Each row is a point. The window is the flat piece filled in between its corners: a triangle in 3 columns, a solid with four corners in 4, and so on. A path goes straight from each point to the next, and from the last back to the first. List the points from which the path goes on through the window.

Window:
[[-34 -21  -2]
 [-27  19   2]
 [ 45  22 -32]]
Path:
(1): [-40  31 -29]
(2): [ 3 -8 17]
(3): [ 1 18 12]
(4): [-41  18 -12]
(5): [  0   1 -60]
(6): [39  1 -6]
(7): [ 17 -26   5]
(8): [-13  18 -43]
(9): [  6  18 -41]
(10): [55 22 -5]
(11): [-56  -5  35]
(12): [-40  -2 -23]
Through the window after points: 1, 3, 9

Window:
[[-20  -9  51   7]
 [ -2  -3 -52  11]
 [ -1  15  20   6]
 [  8  -6 -26 -12]]
Path:
(1): [ -8   8 -48  -2]
(2): [ -6   2 -36 -19]
(3): [ 18 -14 -23  25]
(4): [ 13   0 -21   5]
(5): [-13  17 -44 -15]
(6): [-16   7 -60 -26]
(7): [ 17  -4 -36  17]
(8): [ 12 -23 -12  37]
Through the window after points: 2, 8

Window:
[[  5  23  11   0  26  16]
 [ -9 -15 -31  -6 -20  -7]
 [  5 -14 -14  16 -20 -10]
 [-22  31  11  16  26  14]
 [ 11  25  31 -11 -18   1]
 [  5 -10  20 -18 -16 -24]]
Path:
(1): [  5  16  15  -4 -10 -17]
(2): [  6  -5  17 -11 -18  -4]
(3): [ -4  -3  22 -14  -8   1]
(4): [ 15   5   4  -5   0 -31]
(5): [ 10  19   7  12  39 -13]
(6): [ -7   2  18  -7 -60  28]
(7): [ 18 -16  24  10  -2  22]
(8): [ 1 36 16 -4 19  3]
(9): [  8  14   9  -1  -6 -11]
(10): [-3 -8  1 18 -7 10]
(11): [  8   9  27 -13  -9   5]
(12): [  5  34  14   0 -13 -14]
(13): [ 11  22   8  -4   9 -32]
(14): [-4 -3 -1 12  5 46]
(15): [-23   9  16 -28  -7  31]
(16): [-7 29  3 33 27 -4]
Through the window after points: 1, 3, 11, 13, 15

Window:
[[-22  23   3   4  24  -8]
 [-16   4 -16 -20  -1 -30]
 [-18 -14 -38  -4 -43  35]
 [-18  23  12   2 -11 -29]
 [ 41 -12  11 -11  37  -6]
 [ 14 -37  -3  25 -11 -27]]
Path:
(1): [-29  15  43 -20  38  16]
(2): [ -7   6 -38   0 -13 -40]
(3): [  5  11 -23 -19  -9 -52]
(4): [-32  -1   2  -6   2   3]
(5): [-20 -12   8 -17   4 -19]
(6): [26 22 -9 -1 29  8]
(7): [-14   7 -60  21 -55 -18]
(8): [ -7 -20  28 -13  29  24]
Through the window after points: 1, 3, 7
